Rows are points. To make a cloud, some directions were put in groups of two or more. Within a group, all points are equally far from the middle, so they leave a hole (a ring in 2 directions, a hollow ball in 3). The other directions are filled evenly. Then the cloud was stretched, turned, moved and blurred a little. Count the holes, and give their numbers of directions, smallest first.
In the rows, 100 means zero.

Cloud (20 x 3):
[[146,59,131],
[135,125,86],
[119,86,79],
[159,72,74],
[106,98,64],
[107,114,59],
[162,65,116],
[78,97,76],
[97,78,121],
[148,93,116],
[147,104,125],
[139,98,133],
[117,104,113],
[112,110,59],
[113,102,97],
[150,114,92],
[132,133,111],
[105,86,102],
[135,80,67],
[79,118,90]]
Holes: 0

Cloud:
[[119,42,106,105],
[73,93,130,84],
[81,130,92,108],
[111,64,76,73],
[126,73,80,72],
[117,117,120,144],
[104,106,48,127],
[155,99,98,112],
[140,115,119,127],
[152,106,103,115],
[51,85,105,106],
[84,56,76,82],
[141,91,94,75],
[140,63,79,127],
[72,115,106,144],
[108,118,117,148],
[55,78,87,137],
[131,107,66,140],
[85,49,105,83],
[141,117,100,133],
[108,96,143,87],
[152,77,89,95],
[132,108,117,76],
[83,131,90,109],
[92,86,51,94],
[144,72,77,125],
[153,103,104,108],
[98,65,140,95],
[121,99,144,96],
[96,93,141,83],
[147,99,105,83]]
Holes: 2 (2, 2)

Cloud:
[[114,85,90,116,64,105],
[72,96,123,120,109,93],
[59,132,90,85,137,127],
[103,111,127,151,101,56],
[106,143,46,96,91,85],
[81,92,45,90,84,98],
[100,115,110,109,74,68],
[117,151,87,112,120,116],
[119,124,105,90,97,122],
[92,103,99,101,66,110],
[85,93,65,125,65,76],
[131,84,75,125,115,52],
[93,79,103,155,112,98],
[91,152,90,105,94,105],
[107,90,127,139,112,102],
[73,135,75,56,91,115],
[94,96,81,144,86,104],
[63,153,70,89,124,137],
[93,132,61,100,124,104],
[139,104,68,147,123,95],
[126,95,83,177,128,63],
[103,92,98,106,69,115],
[131,96,75,150,59,58],
[103,146,87,100,96,72],
[94,60,73,98,111,76],
[54,130,97,129,76,80],
[79,136,92,90,109,98],
[108,136,96,120,123,57],
[98,104,94,181,95,68],
[72,123,47,130,110,83],
[67,127,53,115,130,97],
[73,126,79,113,136,54],
[102,102,99,174,89,67],
[121,127,95,130,147,76],
[118,120,117,108,113,98],
[122,105,58,137,80,109],
[82,137,35,90,85,83],
[114,108,51,127,87,92],
[117,150,63,135,116,68],
[83,130,65,86,121,100],
[143,85,65,123,86,78],
[72,137,99,103,97,112],
[134,127,66,102,94,49],
[128,112,105,112,151,90],
[96,139,87,119,138,83],
[82,125,84,113,158,107],
[151,84,73,131,98,50],
[62,116,70,67,116,79]]
Holes: 1 (2)

Cloud:
[[91,93,148,64,101,84,131,63],
[120,76,121,103,67,83,113,127],
[71,81,110,121,129,120,35,68],
[168,122,105,78,106,101,106,134],
[47,67,81,120,122,68,126,76],
[110,120,132,39,96,120,21,82],
[116,109,112,159,72,111,111,76],
[41,123,119,101,113,52,122,100],
[149,86,95,114,134,105,95,74],
[164,116,66,133,127,102,85,152],
[100,133,114,103,145,66,88,116],
[83,64,92,95,70,100,72,96],
[152,148,53,65,81,69,92,134],
[64,152,113,80,88,118,122,82],
[158,138,59,56,93,68,132,139],
[81,85,100,89,95,144,95,125],
[82,86,138,86,149,78,110,63],
[84,134,109,93,139,125,103,72],
[140,111,144,124,58,118,93,86],
[163,127,71,81,61,114,53,107],
[61,95,64,76,107,95,89,67],
[76,98,108,76,95,146,66,88],
[91,83,113,54,98,117,27,78],
[36,91,150,122,126,81,117,92],
[82,142,97,90,68,98,93,127],
[41,138,127,90,92,65,87,62],
[83,100,56,121,137,104,98,121],
[76,105,118,120,125,110,128,130],
[68,116,140,65,102,76,130,127],
[111,114,120,110,58,102,129,131],
[88,97,113,68,54,75,135,77],
[114,114,108,64,142,120,100,78],
[104,84,115,78,65,54,117,140],
[102,133,130,80,112,67,90,82],
[117,110,124,95,71,90,126,44],
[47,97,96,98,116,145,91,65],
[109,82,112,143,99,160,107,95],
[74,119,70,110,84,95,104,52],
[105,82,120,95,89,103,96,78],
[59,113,96,113,86,54,77,129],
[134,112,51,80,116,119,123,102],
[94,139,121,123,115,70,120,81],
[62,97,55,70,69,104,81,78],
[147,141,93,130,83,125,76,103],
[112,108,93,102,54,110,62,94],
[108,94,101,103,70,130,123,133],
[102,93,76,94,99,106,43,71],
[95,103,94,117,141,19,132,102],
[93,91,114,60,139,82,110,117],
[68,72,80,138,123,99,102,121],
[120,146,106,74,124,106,101,73],
[103,158,144,74,88,94,106,79],
[125,104,68,79,116,94,91,105],
[86,103,128,112,103,60,78,84],
[106,71,118,98,147,89,139,105],
[78,103,105,93,99,108,140,135],
[70,141,161,132,96,106,96,88],
[125,132,80,116,98,129,88,84],
[94,100,81,93,48,136,97,79],
[124,119,55,91,114,56,139,132],
[131,98,130,86,75,96,131,89],
[64,139,118,139,93,129,85,106],
[97,55,80,91,121,84,114,95],
[94,105,124,55,111,106,60,119],
[86,111,102,127,72,91,114,84],
[61,35,100,131,88,115,79,57],
[108,102,84,56,106,100,58,137],
[52,51,119,114,96,96,106,47],
[108,101,119,111,48,134,104,85],
[95,85,108,90,137,107,129,85],
[91,117,115,92,134,151,99,102],
[75,68,106,107,142,92,101,65],
[78,115,91,96,144,54,110,91],
[136,143,84,108,128,95,114,61],
[75,81,118,98,106,142,67,70],
[66,73,74,108,88,95,122,92],
[52,98,130,122,92,84,97,115],
[136,80,91,99,158,88,119,103],
[132,109,153,69,119,103,120,115],
[116,164,99,65,85,41,113,79]]
Holes: 0
